Rows are points. To make a cloud, some directions were put in groups of two or more. Within a group, all points are equally far from the middle, so they leave a hole (a ring in 2 directions, a hollow ball in 3). The other directions are filled evenly. Then the cloud was stretched, turned, moved and blurred a little. Count the holes, and give their numbers of directions, smallest first.
(in the rows, 128 means zero)

Cloud, 13 rows:
[[176 106]
 [175 105]
 [106 191]
 [145  75]
 [182 122]
 [182 156]
 [ 60 122]
 [ 62 137]
 [ 61 117]
 [183 127]
 [166 182]
 [ 83  77]
 [158  84]]
Holes: 1 (2)

Cloud:
[[166 181 186]
 [204 116 131]
 [198 102 152]
 [153 178  73]
 [124  74 134]
 [173  76 148]
 [108  82  96]
 [116  75  74]
 [204 128  87]
 [103  92 204]
 [169 173  81]
 [191  84  91]
 [102  92 163]
 [163 181 167]
 [136  73 175]
 [ 92 104  80]
 [159 176  65]
 [ 87 130 157]
 [129  77 209]
 [ 89 116 102]
 [193  90 122]]
Holes: 1 (2)

Cloud:
[[101 203 108]
 [ 95 175 107]
 [139 108 108]
 [ 96 168 162]
 [ 83 176 155]
 [ 78  94 205]
 [ 63 148 125]
 [ 81  92 117]
 [ 70 135 153]
 [158 120 175]
 [109 201  80]
 [105 209  80]
 [ 63  75  96]
 [169 170 190]
 [159  81 164]
 [ 68 181 166]
 [172 142 128]
 [ 81 152 146]
 [166  72 178]
 [141 186 157]
 [ 81 123  41]]
Holes: 0

Cloud:
[[136 183 116  57]
 [ 59  98 118  77]
 [170  95 132  65]
 [ 61 132 124 175]
 [ 75 146  66 120]
 [ 99  74 157 176]
 [ 73  73  92 111]
 [ 89  70 127 170]
 [ 79 154  79 151]
 [ 49 139 194 135]
 [ 67 103 166 175]
 [ 52 116 142  71]
 [155  88 160  65]
 [149 173  88 149]
 [171 156 198 122]
 [ 69 161 100  70]
 [124 187 113  59]
 [ 68  95 176  79]
 [174 158 184 144]
 [ 63 110 105 166]
 [177  94 125 159]
 [122  73 166 174]
 [162 111 197 152]
 [177 115 153 165]
 [ 98  65 127 170]
 [ 72 169 129 171]
 [ 53 135 126  71]
 [149  88 182 166]
 [123  90 212 143]
 [ 47 141 190 107]]
Holes: 2 (2, 2)

Cloud, 53 rows:
[[ 63 116  76  65 186 199]
 [ 98 125  52 128 177 142]
 [ 61 108 139  81  80 121]
 [ 80 199 109 163  79 144]
 [ 79 112 106 186 100 211]
 [162 136 184 130  92  91]
 [ 51 144  82 108 124 121]
 [130 209 138 148  92 174]
 [ 81 131 101 167 170 224]
 [135  73  86 102 123  85]
 [129 141 133  54 105 123]
 [163  82 125 144  69 121]
 [149  97 146 140 120 182]
 [165  88  94 176 148  75]
 [ 41  88  61 159 111 116]
 [193 126 125 210 138 140]
 [ 96 139  96  24 113 182]
 [ 37  96 138  83 129 126]
 [ 68 143 120 113 221  98]
 [133 142  78 153 104 206]
 [ 51 164  87  83 128  88]
 [151  82 109 161  47 118]
 [ 56 126  79  30  84 111]
 [167 163 114 190 131 142]
 [ 96 198  43  88 114 116]
 [148 124 116 192 118  72]
 [162 166 126 223 141 142]
 [163  88 167 124 204 132]
 [ 53 105 140  84 129 100]
 [133 100 154 167 193  43]
 [ 97 197 117 171 141 177]
 [ 78 191 183  92 129  87]
 [165 124  99 144 155  69]
 [114 165 111 105 207 198]
 [155  95 174  45  69 166]
 [ 52  55 145 142 148 107]
 [ 28  87  65 148 121 116]
 [ 78 188  92  95 159 172]
 [187 166  78 147 134  53]
 [ 95 112 107  71 156 215]
 [102  84 102 213 155 194]
 [108 105  65 138  77 157]
 [172 116 122 131  72 183]
 [161  72 162 135 136 173]
 [153 166 118 159 105  73]
 [113  78  80  68 131 127]
 [ 77 152 129  96  80 199]
 [144  65 107 112 165 208]
 [ 62 134  85 150  64  91]
 [ 65 187 143 102 165  85]
 [105 150  81 178 110 122]
 [ 77 145 123  77 162 106]
 [ 72 186  73 155 148 125]]
Holes: 0

Cloud, 74 rows:
[[110 211 141  93 150 136 180 103]
 [193 122 171 204  66 153 132  80]
 [105  93 170 124  43  93 197 156]
 [105  90 211  96  83 118 182 120]
 [ 95 177 196 100 144 100 113 136]
 [103  99 171 190  46 200 101 100]
 [169 155 174 128  89 130  45 161]
 [140  84  85 142 140 197 199 116]
 [ 71  79  68 121 125 106  56 136]
 [ 90 213 154 150 140 183 158 134]
 [ 94  31 138  99 163 132 131 120]
 [138 128 142 117 225 135 109 140]
 [ 95 159  91  99 142  77 173  71]
 [ 79  84 134 117  70  61 165 174]
 [ 76  42 120 200 136 171 107 146]
 [121  90 174  68  91 154 200 123]
 [ 76 137  24 153 122 157 120 109]
 [187 105 149 203 167 104 172 150]
 [164  83 192 193  80  92 170 155]
 [108 180 183 154 120  63 119  93]
 [ 79  85 125 139 148 182 207  93]
 [145 140 211 126 151 187 127 151]
 [203 133 196 143 128 121  90  82]
 [ 95  87  49 145 102 151 190  95]
 [191 138 118 107 158 137  65  76]
 [ 97 187 179  97 111 152 113 181]
 [186  86 113 221 129 178  89 116]
 [190  66 110  99 157 107  77 141]
 [ 65 156 151  78 183 120 128 119]
 [160  81  74 106  96 152 197 113]
 [185 138 126 205 165  78 137 168]
 [176  52 150 116  89  82 122 190]
 [135  98 113 185 129 222 181  95]
 [160 127  78 122  90 182  89 210]
 [144 170  37 136 157 172 126 117]
 [ 93  79  53 167 116 154 106  69]
 [180  79 124 149 133  99  99 216]
 [ 85 112  92 122 156  64 172  77]
 [148 159 122 209 154 171  57 137]
 [158 105 109 185 150 169 208 170]
 [181 132 161 156  35 198 117 114]
 [182 148  69 197  91 159  84 174]
 [169 175 142 193 100 180 191 167]
 [117 125 176 160  68 206 195  89]
 [183 156 108 207  76 195 132 166]
 [144 153  69 117 147  59 163 179]
 [147 137 180  54 137 157 123 168]
 [ 64 172 159 166  98 160  85 171]
 [ 81  98  82 194 128  93  60 156]
 [155 120 154 204  52 207 155 101]
 [164 112 105 163  58 183 183 200]
 [ 55 181 159  85 141 147 158 116]
 [ 96 112 121 102  82 105  75  50]
 [125 164 144 211 136  59 105 151]
 [ 78  86  71 109 113  98  52 128]
 [116  78 115  99  70  77 100  68]
 [149  95 106 163  79 194 166 213]
 [136 147 103  81 122  66  59 108]
 [179  95 146  79 128 111 193  96]
 [183  78 176 190  98 116  89 182]
 [158 187 146  74 122  68 150 119]
 [ 52 129 130 123 122 188 182  70]
 [182  96 139 162 124 170 115  38]
 [125 152  86 162 177 146 169 207]
 [ 71  86  35 155  91 164 114 122]
 [183  50  88 190 136 126 107  98]
 [ 39  94 137 162 180 151 106 109]
 [192  96 113 162 125  84 173 198]
 [168 172  37 117 103 119 152 155]
 [132  32 137  79  93 143  81 149]
 [150  89 118  64 157 156 126 189]
 [205 146 109  88 115 119  88  86]
 [144 186  84  81  82 158  82 122]
 [ 55 154 157  72 150 108 159 111]]
Holes: 3 (2, 3, 3)

Cloud:
[[193 109 107 133 120 157  60 161 156]
 [ 59  95 153 171 139 134 114 198 136]
 [145  73 163 116 146 113 125  58 174]
 [109 195 130 148  88 125 149  99 196]
 [121 155 200 122 131  77  88 196 187]
 [110 210 123 176  69  92 100 175 177]
 [107 198  92 135 125 168 138 167 122]
 [151  87 122 141  94  91  41 212 114]
 [144  72 170 170 111 191 171 121 167]
 [178 104 160 107 141 113 134 191 115]
 [106 169 149 119  65 122  61 207 151]
 [159 169 142 153  82 182  72 178  69]
 [168  63  57 202 111 166  52 119 130]
 [ 76 188 162 120 185 154 158 145 123]
 [135 156 167  78 140 181  84 122 108]
 [192 180 188 126 121 113 108  78 121]
 [133 148 197 154 103 185  88 123 118]
 [ 91 199 130 183 156 128 123 190  76]
 [132 109 100 217  92 168  28 105 128]
 [224 138 117 133 114  88  74  87 152]
 [130 138 122  63 133 101 106 136 107]
 [128 154 167 177  90 173  62 109  67]
 [133 155 207 137 134 192  97 146 133]
 [112 213 155  61  98 123 133 167 152]
 [158 112 172 104 175  53 146 190 166]
 [121  80 139 125  94  75 136 189 185]
 [ 65 195 124 124 112 134 103 149 147]
 [167  66 154 218 118 165 164 123 154]
 [129 125 119 142 194 111 160 106 106]
 [145 141 169 137  72 112  31  98 184]
 [119 180 249 119 148 130 110 153 147]
 [143 124 107 146 165 148 170  56 147]
 [189  66 136 157 158 165 146 162 123]
 [131  61 114 142  80  97  71 101 101]
 [193 128  95 171 121 172  90 108  76]
 [201  86 128 102 114 125  92 158 194]
 [129 162 164  89  56 146 101 162 116]
 [170 138  59 176  71 168 124 136  92]
 [ 65 170  97 146  96 158  97 197 112]
 [133 199 100 156 161 199 117  96 161]
 [140 145 174 165 170  87  55 124 150]
 [ 85 120 112 150 117 154  98 208 154]
 [ 88 128 194 101 182 189 116 155 161]
 [212 126  92 152  76 142  64 143  78]
 [ 74 129 138 107 135 155 111 177 192]
 [136  40 126 157 214 168 106  91  84]
 [117 150 184 145 146 143  93 216 122]
 [114  85 123 172 148  71 127 112 160]
 [114 159  91 188  83  57  71 173 163]
 [170  60 154 195 100 117  66 171 138]
 [ 80 164 100 102 123 136  73 185 109]
 [127 102  97 192 112 111 158 110 191]
 [192 214  98 102  68 108 140 166 165]
 [137 188 124 189 182 201 135  96 114]
 [160  99  82 125 107 114 125 209 130]
 [ 69 149 203 126 148 149 112 138 129]
 [145 143 139  87 129 173  70 174 164]
 [166 125 111 199 113 137 183 161 115]
 [156 121 141 139 120  50 109 108 119]
 [117 106  80 132  82  70 137 150 193]
 [100  76 124 104 159  86 143 117 207]
 [147  83 125  96 142 134  66 167 139]
 [141  67 145  99  95 105  93  88 160]
 [165 220 136 215 166 120 107 165 133]
 [150 199  84 122  91 145 152 126 151]
 [159 121 141 128 136 118  23 136 132]
 [116 117  53 208 100 148  35  99 140]
 [143  80 166 121  74 120  70 120 193]
 [178 166 149 157 194 110  71 101 152]
 [197 135 106 194 140 133 125 213 100]
 [121 103 102 210  94  84 148 176 167]
 [110 112 147 160 143  50 115 173 174]
 [104 181 144 121 109 174 130 194 128]
 [ 89 152 151 175 118  95 163 152  79]
 [117 105 152 120  87  64 127 158 108]
 [114 119 187 148 131 227 120 128 167]
 [152 101 161 131 164 135  61 169 125]
 [150 130  65 140 114 151  98 168 212]
 [201 137  94 179  87 109  88  97  93]
 [216 114  90 109  92 129  92 158 191]
 [190 114  73  98 103 186 108 132 153]
 [ 67  98 168 144 106 102 144 148 142]
 [186 125 161 177  60 112  47 138 189]
 [150 152  37 149 123 126 118 149 116]
 [110  62 113 232 117 157  87  75 130]
 [ 88 158 199 153 116  91 171 173 164]
 [ 60 126 197 158 183 185 113 116  82]
 [191 148 128 182 147 175  62 145 127]
 [145 139 118 204  44 174 123 145 117]
 [152 151 160 103 179  74  89 166 115]
 [137 112 105 183 203 156 105  82 186]
 [154 198 107 170  51 141 129 192  94]
 [ 98 174 176 134 172 180  99  59 146]
 [108 166  98 197  70  92  90 136 178]
 [118  77 213 158 110 122 147 167 145]
 [105 158 190 108 139 124 135 140  84]
 [144  86 135  82 127  68 109 167 166]
 [156 113 166 125 189  72 114 148 101]
 [116 119  76 162 136  83  92 137 173]
 [153 123  43 149  91 123  91 171 200]
 [114  76  88  81 139 156  82 175 118]
 [112 195 122 169 109 142 122 140 209]
 [114 109 108 103 136 124  77 201 134]
 [134 136 145 227 109 156 124  89 170]
 [ 87 193 135 131 170 145 139 166 113]
 [143 179 175  83  99  45 139 127 155]]
Holes: 2 (3, 3)
